Each point is reached from the start by the listed moves, each made once or not at all, plus a little noise. Say if it took an odd or an even number of moves. Then give how often each move was made.

Moves:
(1): [-0.9 -3.1 -1.0 -4.8  7.5]
(2): [ 0.4  6.7  4.8 -1.4  0.9]
Start: [-1.6  2.0 -2.0  0.7 -0.4]
Points:
[-2.4 -1.0 -2.9 -4.0  6.8] => odd (1, 0)
[-1.6  2.0 -2.1  0.7 -0.4] => even (0, 0)
[-1.6  5.7  1.8 -5.8  7.8] => even (1, 1)

Moves:
(1): [ 2.5  0.8 -3.2 -0.7 -0.9 -2.5  1.7  0.2 -2.0  0.8  1.8 -1.5 -1.2 -2.9]
(2): [-2.1 -1.2 -1.6  0.1  1.4  0.1  2.3 -1.3 -3.9  0.6  0.0  1.9  0.7  1.0]
(3): [ 1.5  8.0 -4.1  4.1  3.5  1.1 -3.6 -1.9  3.0  0.7  2.5 -4.3 -2.9  3.4]
(4): [-3.2  0.6  0.6  1.0 -0.7 -0.9 -2.3  1.1  0.4 -0.9 -0.3 -3.2  0.9  0.3]
(5): [-3.9 -0.6 -2.8  2.4  4.9 -1.8  0.7 -1.2  2.7 -1.2 -0.6 -0.6 -1.7 -1.6]
(6): [ 3.5 -1.3 -1.3  5.1 -2.6  3.6 -2.0  1.6 -2.5  1.3  4.5  0.6 -0.4 -2.5]
(7): [-1.7 -3.7 -1.1  0.3  1.6  1.3  1.3 -3.2 -0.5  1.4  2.0 -0.9  0.2 -0.2]
(8): [ 0.5 -1.8  1.4  0.2 -1.2  3.4  3.9 -1.4 -6.0  0.5  6.8  1.7  1.6 -5.1]
(9): [-0.5  2.0 -3.5  0.8 -2.0 -0.2  4.2  0.9  1.6  0.1 -1.0  2.8 -3.2 -0.1]
(10): [-2.2 -0.8  5.9  1.8  1.7 -4.1  1.8 -0.5 -2.4  0.2 -1.6 -1.4 -2.9  1.3]
(11): [ 0.8  1.6  0.0 -1.9 -3.5 -0.8 -1.8 -3.5  2.6 -0.5  2.3  3.9  2.1  0.4]
Start: [ 5.0  3.0  1.7 -1.1  1.4 -1.6  0.0 -1.4 -4.4 -1.4  0.7 -1.0 -1.3  1.1]
Points:
[ -2.7  -3.9  -3.0   2.4   7.5   0.9   8.6  -8.0 -11.9  -0.2   9.5   1.0
  -0.5  -4.5] => even (0, 1, 0, 0, 1, 0, 1, 1, 0, 0, 0)
[-3.5  6.5  2.4  2.8  2.0 -9.9  3.3 -4.0  0.8 -3.6 -0.4  0.2 -6.5  0.8] => odd (0, 0, 0, 1, 1, 0, 0, 0, 1, 1, 1)
[-2.0 11.6 -8.2  5.2  3.7 -0.1  3.1 -9.1 -3.8 -1.8 10.3  0.9 -4.8 -0.7] => odd (0, 1, 1, 1, 1, 0, 0, 1, 1, 0, 1)
[ 4.2 -1.0 -5.6  5.0 -0.7  2.8  5.3 -3.6 -9.5  1.9  5.7  3.2 -3.8  0.1] => even (0, 1, 0, 0, 0, 1, 1, 0, 1, 0, 0)
[ -0.4  -4.5   2.4   6.3   4.1   0.2   6.4 -10.5 -13.9   0.8  14.2   3.9
  -2.0  -5.8] => odd (0, 1, 0, 0, 1, 1, 1, 1, 0, 1, 1)
